Every row gives one point. Examples show where two turns around zero, p and q, send a point. Where does a point land after both, in the order given? Backwards means that the second turn is done in reverse. Each puzzle has new turns, and all numbers are rounded.
(in the rows, 128 means zero)

Turn p:
[142 129  55] => [144 153  60]
[112 104 163] => [125  92 155]
[134 104 173] => [143 101 169]
[142 145 117] => [131 152 123]
[124 141 141] => [117 134 142]
[114 145 119] => [108 137 119]
Turn q:
[134 123  94] => [115 125  96]
[117 137 131] => [119 126 139]
[ 92 114 116] => [114  90 129]
[117 101 126] => [140 102 121]
[179 165 172] => [151 196 155]
Where do these land?
p, then q: [123 155 140] => [116 125 155]
q, then p: [141  74 150] => [186 141 127]
q, then p: [ 90 140 104] => [108  87 119]
p, then q backwards: [158 142 118] => [160 133 141]

Turn p:
[110 136 130 103 157 132] => [106 135 141 101 145 141]
[130 100 144 187 137 121] => [127  79 142 165 126 102]
[142 159 161 153  79 118] => [127 160 115 167  97  86]
[133 140 116 105 180 139] => [125 136 162 104 164 152]
[114 141 118 163 101 169] => [115 131 116 181 112 155]
[169 139 111 101 143 133] => [165 153 149 111 141 142]
[128 115 130  95  93 143] => [135 141 109 109  89 145]
[ 98  94 116 117 133  69] => [123  90  90  87 148 100]
Turn q:
[122 119 135 139 121  68] => [143 140 150 146 115  77]
[111 103  89 152 120 145] => [100 125  80 139 130 114]
[158 185 132 105 164 159] => [155 154 138 119 140 200]
[111 103  98  90  98 101] => [107 150 121  87 113  83]
[159 119 144 131 153 137] => [163 107 123 129 123 146]
[164 124 158 110 131 150] => [148  99 141 107 113 159]
[116 114 132 167  91 116] => [ 98 110 131 161 110 100]
[ 82 157 136 130 146 148] => [108 139 139 137 181 144]
Where do these land?
q, then p backwards: [102 138 179 106 164  96] => [178 136 124 134 185 109]
p, then q: [127 111 110 165  84 153] => [100 112  89 160  97 127]
q, then p backwards: [126 143  96 105  98 160] => [ 85 138 134  90 121 145]
q, then p: [150 153 114 134 106 145] => [112 141 113 152 108 150]
q, then p: [177 105 141  83 142 118] => [176 156 132  97  91 131]
p, then q backwards: [ 95 131 140 151 170 126] => [ 84 128 154 137 107 148]
q, then p: [118 115 116 152 132  98] => [139 121 114 142 151  99]

Turn p:
[143 155 151 153 137 141 103 171 155] => [ 91 172 139 125 130 145 102 162 133]
[129  90 168  87 132 106 158 101 103] => [175 123 160 103 142 132 170  88 123]
[142 117 123  89  82 131 144 129 109] => [146 111 127 114  88 137 165 127 101]
[122  82 124 134 132 134 119 105 152] => [135 103 148 117 121 112 119 119 170]
[160 114 136  91 133 118 156  75 130] => [179 136 110 103 119 123 159  93 150]
[ 93 181 109 125 149 152  93 165 126] => [ 89 126 100 121 152 140  76 153  87]
[155  97  94 156 123 157 159 136  92] => [108  94 112 148 132 127 187 151 151]
[124 153 113 159 142 102  80 152 133] => [126 142 129 160 142 122  80 170 121]
[ 98 158 103 164 144 115 127 166 164] => [ 80 148 123 152 138  88  89 142 116]
[115 133 160 121 107 124 140  80 117] => [151 126 133 137 118 154 132  75 128]
Turn q:
[ 84 122 122  84 159 123 163 177 159] => [139 156 121  53 116 125 128 163 168]
[146 120 153 156 122  85 104 101 125] => [120 150 158 161 153 117 113  95 107]
[145 115 117 141 180 135 127 168 124] => [141 140 127 116 168 166 136 167 130]
[149 144 172  94 112 112 115  97 147] => [142 154 152 154  91 128 123  84 147]
[116 130 164  84 106 156  95 123  86] => [138  99 168 130  65 151 113 125 110]
[102 122 132 160 130 157 170 115  97] => [ 82  98 126 107 132 130 169 129 111]
[136 139 144 152 105 136 117 158 151] => [130 143 135 160 122 104 139 162 132]
[143  85 101 156 121 143 145  92  95] => [123  71 125 128 168 127 149 100 106]
[141 164  81  99 116  82 139 123 155] => [155 163  67 122 123 106 101 102 132]
[119 140  95 154 130 149 106 125 142] => [109 109 101 150 141 126 109 151 137]
Where do these land?
q, then p: [133 136 146 166 166 104 166 147  91] => [107 125  95 114 175 143 150 101  88]
p, then q: [ 90  96 118  91 103  98 155  94 148] => [148 127 154 139 136 108 126  52 110]
q, then p: [122 116 138 148 156 144  86 154 100] => [ 94 123 157 110 156 163 129 152 124]
q, then p: [182  99 126  88 118  98 124 117 147] => [165 168  99 130 118 142 137 133 180]
q, then p: [107 133  92 122 131 163 122 146 145] => [114 113 142 110 110  95 121 164 125]
p, then q: [134 114 145 113 163 127 155 132 173] => [130 170 117 113 102 132 106  97 149]
q, then p backwards: [ 97 122 171 142 164 155 147  99 143] => [129  98 161 161 126 178 149 144 143]
p, then q: [175 177  99 109 104 123  98 137  96] => [162 100  84 140 129 131 146 177  87]
p, then q: [125 117 104 131  92 173 112 109 134] => [143  84 139 125 128  84 121 137 146]
q, then p backwards: [122 128 154 130 113 103 149 163 101] => [137 129 142  93 116 104 144 167 131]
q, then p: [122 170 114 168  98 119  94 110 131] => [122 102 137 190 142 123  98 142 121]

Turn p:
[150 147 128 161 151 176 118 106 149  91 130 106] => [144 112  95 109 128 130  90  81 123  91 152 138]
[160 154  90 129  98 128 133 138 150 142 145 106] => [135 116 106 150 107 109 141  89 135 152 133  91]
[180 120 169  69 123 156 119 121  69 154 149 169] => [154  73 136 169 115 113 131 179 100 163 136 195]
[129 123 129 126 117 142 126 108 124 184 108 154] => [157 101 155 146 125 158 141 137 154 138 110 135]
[160 112 125 110  82 121 101 131 143 146 118 161] => [121 107 154 158  87 121 115 139 163 160 132 128]
[141 144 149 139 126  77 144 132 139 126 148 158] => [128 170 141 166 112 100 127 130 122 118 102 135]
[ 78 136  92 127 105  90 130 160 123 100 114 113] => [ 98 184 126  98 138 133 137 131 131 164 135  89]
[110 164 141 135 114 153 115 151 133 157  89  92] => [164 117 108  97 106 165 121 140 121 135 116  83]
[144 142 132 171 183 139  70 145  92 114 173 122] => [118 125 125 164 145 157  91 113  53  96 171 129]
[ 66 117 131 160 130 147 171 127 127 116 108 110] => [131 163 102  82 154 161 156 135 153  99 125 127]
[144 100 120 117 165 112 140  87 106  77 125 111] => [ 94 125 142  91 147 101 132  97 103 116 132 177]
[ 73 144 104 105 139 124 134 133 168 140 126 158] => [142 149 140 128 181 120 113 142 167 140 109  94]
[105  72 175 125 100  87 142 104 126 137 139 109] => [110 141 169 109 101 108 182 167 140  91 133 137]
[151 116 107 118 157 139 149 148 144 109 120 123] => [ 96 109  96 124 145 115 116 112 130 129 107 133]
Turn q:
[122 108 101  83  73 128 127 153 136 165 102 134] => [148 158 112  85 123 175 144 123 136 134  83 158]
[165  98 147 166  94 153 162 111 121 131 135 133] => [134 129  96  83 140  80 141 155 117 110 150 137]
[102 144 130 103 144 101  99 105 136 108  95 103] => [137 141 136 173 115 157 136 107 129 109 114  88]
[134 117 162 104 175 175 143 157 102 164 127 112] => [113  61 137  83 114 154 143 120 148 145 155 111]
[ 78 169 160 130 147 167 125 115 129 107 149 171] => [111  79 163 171  98  96 160 116 116 129 122 159]
[108 109 138 148 116 130 144 173 112 140 130 140] => [ 89 126 115 108 109 137 126 154 140 132 132 157]
[118 166 120 146 104  96 180 104 171 107 106 109] => [166 172  95 176 118  98 144 129 170 125 140 134]
[144 128 159 103 101  58 117 165 113  92 118 106] => [116 190 169 120 107 143 111 161 165 101 117  94]
[129 148  95 184 125 120  83 128 111 162 145 144] => [115 141 131 144 152 147  94 122  76 127 164 173]
[137 101 154 139 187 118  77 139 104 102 120 145] => [ 94  85 156 142 132 145  90 154 105 100 125  88]
[140 107 124 115 136 127 150 107 163 154 154 121] => [162 124 109 115 127 115 129 134 119 174 127 113]
[170 143  79 143 114 116 119 143 110 153 109 143] => [143 147 126 115 181 157 101 128 132 115 141 164]
[120 157 100 120 134 149 112  94 170  83 152 109] => [148 133 132 166 127  84 114  68 120 136 107 114]
[126  99 123 108 142 152 154  98 114 123 150 122] => [119 108 117 112 149 105 158 121 121 155 118 101]
Where do these land?
p, then q: [203 152 109 119 151 164 121 125 138 123 114 117] => [128 142  97 120 170 147 133 142  62 115 103 111]
q, then p: [109  54 100 160 160 101  95 126 101  97 114 134] => [103 139 121  77 170 193 119 130  97 138 155  93]
q, then p: [114 152 166 148 157 110 110 170 144  95 119 126] => [119 155 132 125  87 133 110 144 152 102 175 102]
q, then p: [111 108 140 180 121 178 122 127 116 184 114 116] => [111 128 127 151 174 119 164 132 146 171 176 158]
q, then p: [120 129 105  99 106 166  92 110 114 106 114 121] => [141 131 144  76 136 126 127 110 128 129 119 176]
q, then p: [ 99 142 102 110 162 126 102 121 118 129 118 129] => [142 115 128 111 134 167 134 118 137  92 139 145]
q, then p backwards: [124 148 149 108 113 102 160 202 147 135 188 116] => [127 119 126 101  56 100 108 114 131  91  77 167]
p, then q backwards: [143 131  93 120  99 128 126 114  88 133 120 149] => [101 158 113 113 138 128 143 133 131 165 157 129]
q, then p backwards: [100 156 111 128 120 149 138 151 128  92 132 119] => [161 108 106 142 122 112 148 113 152 112 127 148]
p, then q backwards: [117 148  88 112 104 128 136  96 151  97 114 121] => [155 142 109 107 119 149 156 140 135 124 160  89]
p, then q: [158 142 132 141 116 119 117 129 177 195 124 129] => [143 154  74 106 110 109 116 131 123  79 145 102]
q, then p: [132 145 142 127 118 100 127 103 139 157 181 128] => [159 127 127 170 103 130 154 144  92 132 115 128]
q, then p backwards: [147  81 191 121 127 123 192 112 122 143 132 176] => [ 96  99 177  52  97 142 151 144 119 156 130 100]
p, then q: [115 105 163 117 139  97 153 107 109 105 107 111] => [125 125 163 138 123 141 160 149 169 120  96 138]
